Each row is a point. Examples show where two turns around zero, p and q, send a point. Write where each new point lands after one turn and then the other. Backwards means that the second turn is done in reverse. Each puzzle has new turns, and all numbers are rounded.

Turn p:
-0.015	-0.017	0.078 => 0.019	-0.030	0.073
-0.013	0.009	-0.050 => -0.031	0.007	-0.042
0.001	-0.039	-0.022 => 0.009	-0.032	-0.030
0.027	0.047	-0.005 => 0.003	0.054	-0.001
Turn q:
0.057	-0.028	-0.001 => 0.037	-0.042	-0.030
0.008	0.031	-0.021 => 0.018	0.032	-0.010
-0.033	-0.028	0.056 => -0.034	-0.038	0.050
0.044	0.012	0.009 => 0.045	-0.010	-0.002
-0.047	0.053	-0.032 => -0.022	0.074	0.007
-0.028	-0.042	-0.010 => -0.045	-0.020	-0.015
Where do these land?
p, then q: 0.043	0.005	-0.001 => 0.040	0.012	-0.012
q, then p: 0.008	-0.036	0.003 => 0.001	-0.032	-0.018
p, then q: 0.033	-0.019	-0.066 => 0.004	0.034	-0.068
p, then q: -0.014	0.023	0.026 => -0.001	-0.002	0.037
q, then p: -0.071	0.026	0.039 => -0.028	-0.002	0.080

Turn p:
-0.046	-0.009	0.039	0.006 => -0.032	-0.021	0.036	0.031
0.007	0.029	-0.004	0.037 => 0.015	0.026	-0.015	0.034
0.059	-0.018	0.002	-0.054 => -0.002	0.023	0.002	-0.079
-0.004	0.042	-0.002	0.021 => -0.006	0.021	-0.025	0.033
-0.067	0.022	0.023	0.040 => -0.025	-0.020	0.011	0.077
0.039	-0.019	-0.043	-0.067 => 0.007	-0.013	-0.032	-0.083
0.012	-0.047	-0.014	0.018 => 0.044	-0.016	0.024	-0.012
Turn q:
0.026	0.026	-0.064	-0.019 => -0.008	0.057	-0.029	-0.041
0.020	-0.044	0.052	0.037 => 0.005	-0.039	-0.015	0.068
-0.047	-0.028	0.023	0.032 => -0.032	-0.054	0.021	0.015
0.035	0.047	-0.029	0.011 => -0.008	0.066	-0.002	0.002
0.025	-0.009	0.002	-0.013 => 0.020	0.006	-0.020	0.005
-0.059	0.009	0.016	-0.049 => 0.023	-0.034	0.046	-0.049
Where do these land?
p, then q: 0.005	0.001	0.011	-0.046 => 0.013	-0.020	0.015	-0.038
p, then q: -0.004	-0.062	-0.032	0.030 => 0.037	-0.005	-0.050	0.043
p, then q: -0.073	-0.049	-0.009	0.032 => -0.012	-0.057	-0.041	0.062
p, then q: -0.006	0.018	-0.022	-0.033 => -0.012	-0.007	-0.014	-0.039
q, then p: 0.046	0.046	0.007	0.018 => -0.005	0.046	-0.027	0.042
p, then q backwards: 0.032	0.045	0.045	-0.002 => 0.023	0.047	-0.038	0.030
